Each point is reached from the start by the listed moves, each made 0, 1 or 2 times, or once backwards (-1), plus a little noise. Say if it took an odd or an even number of moves. Then give how often each move was made.
In the rows, 128 means zero.

Moves:
(1): [199 128 127]
(2): [113 203 124]
Start: [116 144 137]
Points:
[ 45 144 140] => odd (-1, 0)
[102 220 133] => odd (0, 1)
[188 144 135] => odd (1, 0)

Moves:
(1): [181 139 136 125 133 124 128 147 122 131]
(2): [124 168 127 123 134 116 130 118 128 139]
(3): [118 128 179 128 128 124 129 118 133 127]
(4): [125 133 132 166 145 125 134 120 132 119]
(5): [125 129 129 112 173 140 124 137 120 120]
(6): [126 135 134 135 131 170 125 131 131 130]
(7): [119 128 133 129 122 143 181 129 120 115]
(8): [113 131 132 132 119 123 131 171 128 134]
Start: [130 116 146 139 149 113 121 130 159 142]
Points:
[203 230 174 156 227 128 125 197 147 164] => even (2, 2, 0, 1, 1, 1, 0, 1)
[ 91  83  99 225 180 158  70 121 179 122] => odd (-1, -1, -1, 2, 0, 1, -1, 0)
[ 25 193 249 208 177  13  97 134 188 162] => odd (-1, 2, 2, 2, 0, -1, -1, 2)
[ 66  77 155 183  87 196 116 163 183 142] => even (-1, -1, 0, 0, -1, 2, 0, 1)
[ 84 138 125  57 229  72  61 121 150 152] => odd (-1, 1, 0, -1, 2, -1, -1, 0)

Moves:
(1): [150 137 132 122 118 133 127 120 129 130 124 127 128 118 133 126 116 123
 129 130]
(2): [128 160 132 126 136 123 128 142 130 131 136 131 120 119 129 126 124 133
 129 121]
(3): [129 123 150 133 129 129 132 129 133 126 127 127 124 126 130 129 129 122
 137 120]
(4): [130 126 119 160 134 131 125 131 128 127 133 123 144 117 127 114 136 114
 130 128]
(5): [132 125 124 124 147 124 132 125 125 125 136 114 128 127 136 126 130 127
 128 128]
(6): [128 132 124 130 125 149 124 130 122 135 128 130 128 131 129 130 128 127
 128 130]
(7): [131 137 129 132 120 133 163 131 121 125 143 135 133 135 121 124 123 128
 127 128]
(8): [133 116 133 128 134 133 126 150 130 115 120 133 123 125 117 128 128 128
 123 135]
(9): [129 121 115 131 133 135 139 122 149 122 117 133 119 129 132 130 134 126
 122 132]
(10): [127 123 125 127 135 129 126 135 137 148 128 129 127 126 123 134 126 129
 130 125]
(11): [132 124 137 132 117 132 126 129 142 130 156 124 129 135 126 135 137 127
 113 135]
(12): [142 120 132 123 138 117 121 111 122 131 138 162 124 121 128 120 135 136
 129 117]
(13): [130 133 136 121 134 132 124 131 134 121 125 136 150 133 129 131 131 120
 134 125]
(14): [132 135 127 130 132 119 127 124 136 131 121 125 118 157 127 128 122 118
 126 139]
(15): [133 124 132 135 128 121 125 144 122 133 126 133 118 126 155 136 128 134
 128 126]
(16): [127 127 129 143 133 121 127 123 117 127 128 129 128 123 123 161 127 122
 135 131]
(17): [129 132 127 115 119 119 134 125 126 128 118 128 126 126 127 131 157 124
 133 133]
(18): [134 129 132 138 132 126 125 120 126 129 123 127 136 130 123 130 130 148
 128 134]
Start: [134 120 128 130 104 133 133 140 117 130 125 121 131 125 135 133 133 127
 118 124]
Points:
[141 178 136 137 128 144 193 127 148 102 177 174 167  97 159 124 249 108
 130  94] => odd (-1, 2, 1, 1, 1, 1, 1, -1, 2, -1, 1, 1, 2, -1, 0, 0, 2, 0)
[143 110 100 221 121 129 160 163  48  88  93 100 222  92 183 187 174 101
 158 141] => even (0, -1, -1, 2, 1, 0, 1, 0, 0, -1, -1, -1, 2, -1, 2, 2, 1, 1)
[138  75 123 154 170 127 118 232 179 123  81 129  78 101 182 118 200 127
 109 121] => odd (-1, 1, 1, 1, 1, 0, -1, 2, 2, 1, 0, 0, 0, 0, 2, -1, 1, 0)
[165 234 138  71 137 162 128 176 144 186 149  70 155 136 173 110  85  80
 140 108] => odd (2, 2, 0, 0, 2, 1, 0, -1, -1, 2, 0, -1, 2, 1, 0, -1, 0, -1)
[180 177  76 175 123 181 109 189 103 120 111  63 113  33 191 110 160 110
 103 145] => even (2, 2, -1, 2, 2, 2, -1, 1, 1, -1, 0, -1, -1, -1, 1, 0, 1, 0)
[154 126 117 136 140 175 147 184 147 174  73 148  28 128 159 187  70 113
 124 122] => even (1, 1, 1, -1, 0, 2, 0, 1, 2, 2, -1, 0, -1, 1, 1, 1, -1, -1)
[179 140 129 136 145 151 102 171 200  72  60 138 130 163 142  91 139  78
 100 156] => even (1, 1, 0, 1, 0, 0, -1, 2, 2, -1, 0, 0, 2, 2, 0, -1, 0, 0)
[209 119 150 136 179 128  89 131 147 164  99 178 129  68 196 239 108 176
 137 106] => odd (2, 1, 0, -1, 1, 0, -1, 0, 2, 2, 0, 1, 2, -1, 2, 2, -1, 2)
[155 154 103 189 127 226 114 215 201 149  89 110 149 162  82  86  85  68
 101 160] => odd (1, 1, 0, 2, -1, 2, 0, 2, 1, 2, 0, -1, 1, 2, -1, -1, -1, 0)
